Each point is reached from the start by the listed moves, each made 0, 1 or 2 times, or once backwards (-1), plus a little noise. Say if it took an odd or an even number of moves. Then give how often each move was made.

Moves:
(1): [ 14 -31  29  14  11]
(2): [ 22 -20  -7 -27 -30]
Start: [ 15  10  -2 -16 -11]
Points:
[ 23 -33  61  41  42] -> odd (2, -1)
[ 63 -68  45 -16 -21] -> odd (2, 1)
[ 88 -91  40 -42 -46] -> even (2, 2)
[-9 30  8 11 23] -> odd (0, -1)

Moves:
(1): [ 13   6 -38 -16   5   6]
(2): [ 16  38  -3  -6  62 -23]
(3): [ 69  -9   2 -10  48  16]
(4): [13  3 30  7  4 46]
Start: [-10 -16  12   5  -9 -13]
Points:
[-24 -59  85  34 -75  51] -> odd (-1, -1, 0, 1)
[-78 -12  78  38 -56  11] -> odd (-1, 0, -1, 1)
[-35  72  35   9  69 -31] -> even (0, 2, -1, 1)
[ 28   0 -33 -22   2  45] -> odd (2, 0, 0, 1)

Moves:
(1): [  4  11   3  12 -11 -17   4  -4   2 -15]
(2): [  4  17  18  27 -48   1 -14  21 -15   8]
(3): [  6   3   0  -6   6   5  11   6 -11   2]
(4): [ 11  -6   7  18  10  10  -4  19 -22  13]
(5): [-27   3  -9   0   9   0  12  11  -2   1]
(6): [  6  14   8  -8  -1  -5   3   9 -22 -11]
(7): [-11  23   7   5 -23  18 -16   8  -7  -6]
(8): [ 8  0 20 -3 11  2  2 13 19  2]
Start: [ -7 -11   4  -3  12   9  -4  -8   3  11]
Points:
[-34  10   1  -3  42   6  23  -9  44 -17] -> even (2, -1, 1, 0, 1, -1, 1, 1)
[ 18  18  58 -42   3  31 -25   9  37  -1] -> odd (-1, 0, 0, -1, -1, 1, 1, 2)
[  26  105  121   64 -104   39  -44  115  -77   -1] -> odd (1, 2, 1, 1, 0, 2, 2, 2)
[-20 -24 -14 -44  83 -26  32 -15 -10 -14] -> even (0, -1, -1, 0, 1, 2, -1, 0)
[-34 -10   4  10  56  27   5   9  30   9] -> odd (1, -1, 0, 1, 1, -1, 1, 1)
[-39  36  17 -13  -6   8  13   6  28 -19] -> even (1, 0, 1, -1, 1, 0, 1, 1)

Moves:
(1): [ 18   1 -19  24   0  45  13 -19 -11  -5   2   0   7  -6   2]
(2): [ -1   6 -15   7  -2  -1   6  12   7  -3   0  12  -4  -6   6]
(3): [  0  -3   5 -10   7  12 -14   0  10  -1  19   5  -3  -9   7]
(4): [  7   7   4  12 -16  16   2 -13 -12  -1 -12  -5 -13   2  15]
(5): [ -4  -7   9   4   3  -7   5  16  -4 -16 -17  -6  18   7   8]
(6): [ 14  -1  -9  -3  -2   5 -11  -2 -22   0   2 -13   9  10  11]
(7): [ -6  -8 -12 -20  -8   8   3 -18  -8 -13 -25  10   7   3 -14]
(8): [-15   8   3  -1  33 -21  -9  11  -5 -27  20  18  -8  19  -7]
(9): [  1 -10   5  -3  18 -12 -13   4  22   2  -2  -3 -11  10   4]
(10): [  3 -14  -9 -12 -11  16  17 -25   0  18  14   9  10  13  10]
(11): [-12  -7  -5  15   2 -11  -3  -7  -3  -2   2   9   0  -3   6]
(12): [ -7   0   3  12  -1  -5 -17   9  16  -9   6  -9   3  16  -1]
Start: [-22 -16  -6   8   3  -7   4 -18  10  -6 -13 -13  -9   0  15]
Points:
[ 34 -13 -47  48   8  69 -48 -52 -21 -42 -38 -77   6  50  -8] -> odd (2, -1, -1, 0, -1, 2, 1, 0, 1, -1, -1, 2)
[ 50 -53  15  86   0 108 -24 -59   3  -8 -24 -74  -1  -2 121] -> odd (2, -1, 2, 2, 2, 1, -1, -1, 2, 0, 1, 0)
[-79 -23  12  -6 -24 -62 -42 -10  49  -6 -29 -23  -2 -15 -46] -> even (-1, -1, 0, -1, -1, -1, 1, -1, -1, -1, 1, 2)
[  18  -29  -23   -4   -6  -18  -19   14    7  -22 -106  -69   11   24
   30] -> odd (0, 1, -1, 0, 1, 2, 1, -1, 2, -1, -1, 0)
[  -2  -21  -51   18  -75   48    6  -66 -100  -46 -117  -19   11  -40
   65] -> odd (0, 1, 1, 2, 1, 2, 2, -1, -1, -1, 2, -1)
